Rows are points. A path goes straight from each point to the next, and from the last back to the first. The post is the endless flat space through its rows: a point in 2 columns, a line in 3, a plane in 4, and so on, so that a path can go around it. Count how often the path circles the post. Going back the other way cancels.

Post:
[[20 -2]]
Path, 23 rows:
[[ 10 -51]
 [  9 -56]
 [ 36 -22]
 [ 55  14]
 [ 32  35]
 [ 38  -7]
 [ 28 -28]
 [  5 -35]
 [-30   3]
 [ 18 -47]
 [ 37 -31]
 [ 44  -2]
 [ 41  25]
 [ 47 -25]
 [ 29 -60]
 [  4 -36]
 [ 36 -22]
 [ 47  15]
 [ 22  45]
 [ -3  25]
 [ 18  22]
 [-30  18]
 [  6 -16]]
Times around: 1

Post:
[[-10  -5  -6 -11]
 [ 13  22 -19   7]
 [ -1 -12 -10  -1]]
Path (17 x 4):
[[ 19  -1 -25   3]
 [-12 -17 -27   2]
 [ -8  -4 -12  17]
 [ -1  60   5  -5]
 [ -9 -11 -10  20]
 [-28  29 -20 -12]
 [ 10   9 -20 -17]
 [ -2  14   0 -18]
 [  3  -1  -5  11]
 [-12   4  -8  16]
 [ -1  23   1  -6]
 [  5 -22  -8  -5]
 [-11  -2 -14 -14]
 [-15   5 -20   8]
 [ 15  -4 -40  13]
 [  2   9 -12 -19]
 [ 33   3 -18  18]]
Times around: 0

Post:
[[ -7   2 -24   1   5  -1   3  -3 -21]
 [ -4  15 -20  -7   5  -5   2  20 -19]
 [ 10  15   0   5   1  -1  -4 -18 -12]
 [-10  17 -17   1  -8  -2  12  -1  -7]
 [  9   5  14  14  -4  16 -10   0   9]
 [ 10   1   2   3 -22   1 -19  -3   3]
 [ -1 -19  45  -5 -12 -20   9  27 -26]
 [ 48  -3   9  12 -14  19  -2 -13  11]]
Path:
[[ 19   9  -1 -18 -16  13  11 -11 -10]
 [ 24   1  -4 -21 -11   5  -9 -24 -14]
 [ 34 -17  14 -10 -20   5  17  14 -12]
 [ -5  -9 -20 -15  24 -10   8 -11 -34]
 [ 27 -16  12   7   4  -6  11   2   6]
 [  5  12  -1  29   0 -10  18   3 -12]
 [  3  -5  25  20 -13  20  -8  -4  -1]
 [ -7   7  28  -4 -27  12  -8   1  -5]
 [ 35  12 -13 -23 -29  20  19 -15  18]
 [ 18  16  12  -4   1   2  -3  30  26]
 [ -7   3  -8 -30 -11 -10 -25 -11 -20]
 [ 11  22 -11 -12 -44   7 -15 -14   1]
 [ -4 -11  -3  -7 -16  14 -27   5  -7]
 [ 60 -19  15  -4  13  -1   1 -32 -23]
 [ 21 -24 -22  13 -16  -6  -2 -13   0]
 [ -1  10 -12  20  12  -9   8  -1 -29]
 [ 29  31 -16   2  -7   1 -19 -13 -18]]
Times around: 2

Post:
[[-21  -4  21  12 -26  22  -7  30  15  -2 -11  -3  -3 -22]
 [ -9 -41   9 -12 -11 -14  17  -5 -36  17  19  33  -7  -9]
 [  1 -43   0  22 -11  -5 -13 -25  19 -11   1   2   2 -14]
 [-17   2 -18   4 -12 -24 -26  -4  -7 -39  21  -7  10   8]
 [  1   2 -21 -10   7 -17 -16 -27  -7 -13   6  41  12 -13]
 [  4 -18 -21  -2 -14   1  13  31  14  12 -25 -22  -2   3]
 [ 17  25  26 -20  27  17 -14   4  12  15   9  -4  17  -5]
 [  7  22  31  30 -20  -2   2 -29   1  -7  13  13  -1 -14]
 [ 24  31 -10  20   4  -9  -8  20  28 -14   7  24 -12   4]
 [ -5   9   3 -41 -11  -9  -6  35  54   7   0 -17   1  -9]
 [-46  -5  -3   2 -14  13   6   6  -4  21   8 -11   2  -7]
 [ -4 -24 -17 -35  -6   4  33  30  30 -12 -10  10 -43 -30]
 [ 13  -8   2 -38  26 -17  -5  21  27   4   5  -8  -7 -58]]
Path (27 x 14):
[[-36 -22  50   6 -38   3 -16  20  15 -10  15   3  -5  12]
 [ -4 -36 -32   5  11 -21  -2 -25  -8  -5  17  39  17  19]
 [ -1 -44 -40  10  -6 -31  19  40 -42   4  19 -19  12 -38]
 [-12  12 -21 -32 -32   6  14  13  36  21 -11 -11   1 -17]
 [ 38  24  38  11   8  33   5  28  28  20  -2  28  -1 -27]
 [-14 -29  25 -28   1  -6   3 -15  42   1  51  26  15  -8]
 [-35   6 -20 -39 -26  20   2   3  27  25  11 -15  18 -22]
 [-19   1 -31 -19  10  31   1  -6  12   8 -19 -28  -4 -16]
 [  8  -5   6  -7  15 -14  -4 -15  15  16  -4   4  -3 -23]
 [ 22  -8   9  -6  17   1  -1  33   2  -1 -16  11   2  -8]
 [  8 -24  23 -19 -39 -19   4 -20  19 -18   8 -10  23   5]
 [ 42   8  22  10 -43   4  -1  -4  51 -10  28  31 -11  29]
 [ 39  20 -17  16 -17  10  -6  13  19 -11 -10   9 -20  47]
 [-23  47  -8  43   0  24 -24  -2  42  -4 -22  26 -24 -23]
 [ 34  21  -8   0  -4  14  -4  26  60   9  -6 -31 -15 -24]
 [ 33   0  22 -19  -9   4   8  44  10  40  -5 -30  22 -13]
 [ -2  26  41  15 -10 -13  -9  11  33  19  17 -35  19 -43]
 [ -5   1 -26  14  -9 -40  -8  31  -2 -20  11  17 -11  -4]
 [  4  16  -7 -19  16   5  17   6  29  -3  22  -5  11   8]
 [-32  -6  33 -13 -40  30 -37  20  14 -23  -2 -17  32 -14]
 [ 15 -18  10  -8  19   9 -15  42  -7   6   2  17  16 -15]
 [-45   1   2  20   1   0   9 -11  38  10   4  27 -11 -17]
 [ -6  23  23 -29   7  -8   6  21  19  11  12  -6 -16  -2]
 [-26   3  10  25  -9  -2  11  10 -20  -5  -2  24   8 -18]
 [  0  13 -11   5 -14  25   1  22  41  -5  25  20   3  25]
 [ -9 -18 -20 -12 -17 -28 -35 -13  15 -13  26   3  22  -3]
 [ 17   1   9 -47 -18  -6  28   9  17 -12   7  41 -40  10]]
Times around: 2

Post:
[[ 10  28 -13  32  13  12  10  16  -5  -5  11   5   5  21  -3  13  -5  17]
 [ 17  -9  34  -7 -30 -34   6   3  12   4 -11   7 -16 -32 -36 -10   1 -29]
 [  9 -13  43 -13 -35 -14 -10  16  21 -22  -4  15 -19 -20 -13 -24  -5  -4]
 [ 31  21 -14  33 -15  20   7  -3  -6   2  30 -17  11  11   4   8  -4  20]
 [ 14  11  -3  19   1   8  -2  -3  -5  -7  20  -3 -15  23  -1  18  19   4]
 [  4  -7   2  35  -1  14   6   7 -24 -13   8  -6   9  14 -14  14  12   5]
 [-10   4  15 -35  -3   9   1 -24   9   7 -16  15 -23 -33   2  -7  -4  19]
 [ -5   0  -1  15   2   0  -5  -5   5  13  11 -11  29  17   0   6   9   9]
 [-23   2  16 -16  -7  -4 -12   2  13  10   3   3 -14 -32   5   1 -26  13]
 [ 17 -32  14 -27 -21 -13  -9   9  21   1 -10  11 -24 -21 -16 -11 -11  -8]
 [ 11  15 -22  13  -9  13   1  -3 -27  -1  23 -21  12  19   7  -7   6  -5]
 [ -1  12 -19  29   3  26  -6  -1  14   4  13 -31   0  12 -21  -1  14   2]
 [ -4  -8  26 -28  11  23  -9   0  31 -15  -7   8 -10 -35  18  -7  -1  -8]
 [ -4   4  21 -24   8  18 -28 -12   1  20  -7  31 -13 -30   8  -6 -12   5]
 [  0   2 -24  37 -13   3   7 -10  -3   3  12   1   3  14   4   0   5   1]
 [ 11  10 -12  33 -14  14   3   9  -9  19   1 -13   7  26  17  11  24   2]
 [-17  -1  28 -22 -19  16 -12  -8  19  -2  -5  12  10  -9  -3  12 -23   7]]
Path, 30 rows:
[[ 28   8  41  -9 -20 -18 -11  30 -10  -9   5  18  -8  -2 -29  12   3  -7]
 [  7  -1  -5  14   1  30  13  -4  -5  17  12  -4   7 -33 -19 -16  -9  -5]
 [  2  11 -12  -8  -4  23   0 -12   7  15  10 -27 -17 -14 -29 -22 -20  13]
 [-19  17   4   7  -9   3   2 -35   0  47 -14 -16  16 -18   6  27  -6  -2]
 [-13 -23  19  11 -12 -16  -9  -5 -10 -21   3   0  10 -16  -6  10 -11  -6]
 [ -1   0  13  -2 -38 -26   6 -11  -4 -24  37   3  24  -9 -31  16 -27  21]
 [ 23  20   3 -14 -25  19  -1   1  11 -14  27  15 -21  -7  27 -11   0  18]
 [  9  -4  16 -11  13  21 -26  -3  12   2  -1  19  -2 -13   7   5   8   8]
 [ 28  16  -6   1 -30  19 -15   1  -6  -4  14  10   4  14   7  18 -16  27]
 [  2  16 -32   9  -6  -7  10  -2   4   0  32 -28   7   5 -15   6  -3  -6]
 [-20  -3  -5 -13  -7  25  -2  -5  30  18   5 -11  23  -7   9  -3 -14   7]
 [ -3   4  14  22   0 -14   9  14   8   7   1   3  -8  15 -20   3   3  -7]
 [-10  42   2   4  22   3   5 -36   9  28  -6  10  10 -14  33   7  -7  15]
 [ 19  10 -20  50 -22 -18  25  -6 -24  -5  16 -43  24  19 -31  15  13   8]
 [-17  24   5   6 -28 -18 -14 -26  -5  13   0  32 -17 -45 -32  -9 -11   4]
 [ 18  -8  35 -33  24  26  15  -9   2  -6 -13  32  -8 -13   0   7  42   2]
 [  6  11 -15  -7  15  43  18  -8  41  -4   7 -33  -8  -5 -17  -9   8  -3]
 [-17 -29  10 -17 -17  -3  -2 -13  22   9 -33  12 -60 -30   9  13 -25   2]
 [ -3   0 -17  -8 -11   1  -9   2 -11  12  -5 -21  12  -7   1 -15 -14  -5]
 [ -7  22  -7  34 -27   9 -13  18 -15  -8  22 -32  35  13   6  18   3   9]
 [ -5   4   9   1 -15 -24   3  23  27  -4  18 -14   7 -23 -24  -8 -18  -6]
 [ -9   5  16  -3  26  14  -5 -16   7  -6  18  25 -24  -8 -29  -3  -2  27]
 [-17 -19  15  18  -4  11 -11  -1  48   8  -2 -10  16  19  -6  12  -5 -22]
 [  2  33   5  -9  21  -7   6  10  16 -11   4   8   6 -16   7  10 -37   6]
 [ 21  -1 -29  21 -22  20 -26  -2  15  14  20 -35 -13  -2  25 -23  40 -26]
 [  3 -14   8   3 -24   1  -1   5  19  43 -16  33  19 -36  23  14  -7   5]
 [  7  -2  30  21 -46  13  -2 -18   9  -2  18   6  10   7  -1   1  11  -8]
 [ 21 -18 -13  16 -22   1  31 -19  -8  21   2  10  -2 -20 -12 -15 -36  19]
 [-15  -1  -4  22 -17  18   1   9   1   6   2 -13  31  11  -8  29 -39  28]
 [  1  18  -8  15  -8 -13   4  -4  10 -17  20 -16  -9  -3 -29  15 -14  -3]]
Times around: 5

Post:
[[  5 -10   5 -28 -12  11  -6  32 -28  18   8  17  27   3   0  -4  11   0]
 [  1  -9  -5 -17 -11 -19 -22  21  -4  10  23  17  14   9  26   2   5   7]
 [-20 -16 -18 -12  11  -2  10  22 -10  32  15   4  22  20  -3   8   0   4]
 [ 17  -1   4   4  14  -9  -6  13  13   6  -3 -33  -7  -2  -2  15  -4   1]
 [  3 -11   9   0   7  11 -23 -11  22 -19  13 -28   7 -21   4  15  -5 -28]
 [-18   9   8   5   3 -26   6  25  -7  34 -18   6  -3 -19  14   9 -20  -2]
 [ -3 -11  24  -2 -13  -5   3  -2  -9 -16  16  -8 -25   6   5   1 -28 -13]
 [ 10  29 -14   1 -15 -22  14   9   4  15 -13  12  -6 -16   6  27 -29  18]
 [-12  -7  -4  -9 -13  -4   1  16  -9   4   6   6   9  24 -16   9  30  -5]
 [ 15   2  -1  -5  -1 -23  26  24   3   7 -13   9   6  10  17  18  -8 -12]
 [ 11 -34   9  32  11   6 -21   3  25 -32  -3 -17  -3  -4  -5  12 -17  -9]
 [  8 -31  15 -17  12  -8  11   4  -6  18  12  33  13   6  14   8  19  13]
 [ 16 -29  -4  28   7   0   5  10   5 -17  20 -22  -7 -28 -10  12  -3 -17]
 [-14  -1  16  -8 -10  -8  13  15  12  11   7   6  21   5   1 -11  -2   9]
 [ 12  -3  13  40   3   6  -1  -9  10  -2  14 -21   8 -10   4   6 -15 -21]
 [ -8   2  -1 -11  -8  26   9  37  -7   7  10  16   4   1  16  -1  22  19]
 [  0  30  -7  12   1 -36  36  -5 -18  -1 -27   8 -12 -13  18 -12 -31  13]]
Path (25 x 18):
[[ 40 -21  10  -9  18   1   4   5  20   0  18   8  -9 -14   7   0  13  15]
 [ -3 -32 -24   9 -14   3 -13  21 -12  24  17   6  18 -41  13  -9 -25   3]
 [ 11  -5   2 -21  -9  12  22  35  18  32 -23  13   4  10  -4  31  16  30]
 [  7 -48   2  -4  32 -43  31  -3  33   6  -3  35  -6  24  33   5   3  22]
 [-60 -13   7  -7 -21  17   2  -9 -17  10  23 -14 -21 -14  11   4 -11 -26]
 [  4 -42   4 -15  32 -12  13  24  -5  23 -21   3  19 -12   7  23   5  15]
 [  7 -33  34  -6  12 -31  -2  33  -2   3   7  19  -7  11  10  33  29 -10]
 [-10   0 -12   4  10   6   2  13   8  12   2 -29  20   4 -40  20 -32  -7]
 [  2  -6  45 -21  -6 -30   2 -11  15  -7 -25  18 -19  15   2 -12 -23   5]
 [-20 -10  27 -12  -9 -26  38   1  19  24  -6   5  -9  27  31 -16 -17 -14]
 [ 20 -11 -13   5  19   0  35  -7  13 -15 -12  -8  32  -6  15  14  -1   4]
 [ -6  19  25 -24  -8   4 -33 -14 -13 -14   7 -11  -7 -21   8  26  10 -25]
 [ 12  20  22  15  -6 -20   6  31  -8  30  -3   7  -5 -28  16   3 -36   0]
 [-22 -11   6 -18  -3  38   0  17 -12  21  25 -18  10   8 -10  -8 -19 -33]
 [ 37 -24  27   1  -9 -15  23 -18 -28  25   9  11   5  -2  25  -7 -14  -4]
 [-30  -7 -14  23 -17 -21  -5  21 -18   3 -43  11  22 -11 -25  10  -9 -13]
 [ 16  34  19   9 -33  21  16  52 -18  -6  21   6  12 -40  23  13  13  -9]
 [-24  -1   4 -34 -15 -21  21  18 -27  28 -16   5  -3   1  -1   6 -27  30]
 [-43   7   7 -10 -15  -4  25  33  -9  -2   2  -8   5  23  -6  14 -23  -7]
 [ 18  -3   2  -5   5 -16  -9   1  -6  -3   7  -9  14   8  -6  16 -13 -15]
 [-17 -17  32  23 -18   0  30  25  -8  -1  10  49  39   2  44 -22  -6 -21]
 [-10 -49  -9  12 -22   9   2  60 -10  25  30  10  35  17 -18  18   9  -9]
 [ 14  13 -14 -26  -6   3   6  38   3  11   8 -22  -8 -16 -19  46  29   0]
 [  9  28  29 -10 -23 -22   6  -3  -9  20  13   7  12  -3 -17   1 -12 -28]
 [ 32  19 -10 -11  -9  -3  12  12 -35  16  17 -14  -3  10 -24  18 -15 -39]]
Times around: 3

Post (17 x 18):
[[ 14   1   6   4  -9   1 -13  -7  -2  27  17  33 -18  10  10 -21 -17 -32]
 [ -4  -9  -2 -15   8  -3   3   2 -18 -11   5   7  -4   2  -2   7  -2 -15]
 [ -8   0  -4  -3   2   5 -13  -2   4 -19  -3  17  -7   4  -8  18 -15  -1]
 [ 18   5  28  -1   6   5 -19   4  15   9   6 -20   1 -11  -1  39   1   0]
 [-13   0 -21  -2   5   2  15  13 -16  -2 -10  10  21   4  -3 -20  21  21]
 [ 10   9  37   2 -20  -4 -22  -9  26  -5 -11 -29 -17  -4   0  -3 -15 -23]
 [ 11   1  16  -6  24 -27 -13  13 -10  -8  -5 -29  10   3  13   9  -2   3]
 [ 20  28   9  16   5 -25  -2   8 -15  -9  10 -16   5  -9 -22  -3  22  -1]
 [ 13  -8 -19  15 -25  10   9 -26  16  10  13  15   7 -11  26 -29  -4 -14]
 [ 13   1   7   4 -12  -1  29   1  13   7   7  24  10  -8   6 -21 -11  -2]
 [  8  -2  -3 -13 -17 -11  -6 -26   6 -18  -8  -8   1  16 -16 -22  -3   8]
 [-16  10 -10 -26   1   5  -7 -16   1 -12  42  17  11  -6  -9  -7  12  34]
 [-17  15   6 -19 -12   5   2 -20 -22  11  18  28  15  -8  -4   5  -9   8]
 [-15 -28   2 -17 -12 -11 -19 -19  13   9   3  19 -13  -3 -10  20  -8  15]
 [  0 -12  26  13 -13   3 -44   3   7   4   8 -23  25   4  -6 -14 -13 -14]
 [ -5  -4  21 -19  12 -21 -30  -5  -1   1   5   3  -2   9   1  12  16 -27]
 [ -9 -43  14   5  55 -28 -18   0  11  15 -20 -12 -16  14  -4 -12  -9 -28]]
Path, 26 rows:
[[  0  -9   2   1 -19 -10   0  -7   1   7  21 -14  42   1 -12 -14  -7  15]
 [-22  -5  13 -19  -3 -21 -34  15   5 -12 -22 -17  -3  10 -21  -1   1   4]
 [  5 -11 -39   7 -14  12   5   4   7 -11  27  26  -5   3   4   4  11   6]
 [-12  16  15  -5  14   0 -10   9 -13  -8  33  31  -6  31 -36 -32  21   9]
 [ 30  19   6  10 -23 -23 -15 -24  -5   8   5  24 -24   0 -21  -4  11  19]
 [ -5  -4 -12   8 -12  -3 -16  -2  -6  17  -2  20  16  -4 -11 -24  -7  10]
 [-20   2 -19 -23  25  -8   6 -14 -22  11  19  10  17  -4  17 -40 -17  -4]
 [  9   7  37  16  -7 -19   6   0  21  12   3 -22  12  -9   7  -6 -16 -18]
 [-15 -41   7  11   0 -10 -10  19  15  17 -17  21   5  13 -31  15 -12 -15]
 [ 18  26  11 -16 -15 -13   8 -22  -6   2  49  40   1  26   7 -31  -2  15]
 [ 10 -16  42   8  26  -6  -7  -6 -24  16   8 -19  32  -1 -12  11 -17  -8]
 [-10  13  -3 -16  11  -5 -16   2  12 -36 -12  -7  -4  -4  24  15  25 -14]
 [-34 -11  -5  -4   5  10 -31 -25  33  -5  25  60 -28 -14 -30  10   4   2]
 [ 24  28  27 -19  20  -9 -23 -23  13 -24  -6 -24 -43  -2   2  36  -6  11]
 [ -2   4  -9  -4 -28  30 -24 -25  -2 -12   3   6  23   6 -20 -26  -6  -5]
 [-19  26  31 -19  43   9 -23   5   6  -3  29  -9 -19 -10 -18  11 -10 -14]
 [ -2 -16  -7  -2  20 -19  19 -15  -5   2  34  12  26  -3  53   6  -3 -15]
 [ 20  40  35  20 -20  23  -1  16  12 -15   0  -9   2   6  -1 -20 -10 -18]
 [-24   1  -1  -6  29  -6 -25  -1 -49 -13 -15 -12  34   7 -15  -7 -11  21]
 [  7 -36 -41  26   2  -3 -11   5  -2  -7 -31   0  -5  -7 -16  -6  27   4]
 [-14  13   7 -35 -21  -5  -2 -17  -3 -20  17  11  19   0  13 -27 -11  -5]
 [-20 -15  -1  11   1  18 -16  10  20  11  30  34 -22 -13  22  -4 -25 -28]
 [-18  -1  27 -33  15  -5  12  -4 -13  -6  30   3   0   6   0  25 -14  28]
 [-10 -20   3 -19   9  10  13   8   5 -28 -34  10 -16  21  26   0 -14 -33]
 [ 13  18 -11   3 -10   6 -18  -8  25 -21   1  -5   0 -25   5  -2   2   5]
 [ 16   3 -10  -1 -26  18   8 -20   3   3  27   4  35  -3  16 -42   6 -26]]
Times around: 4
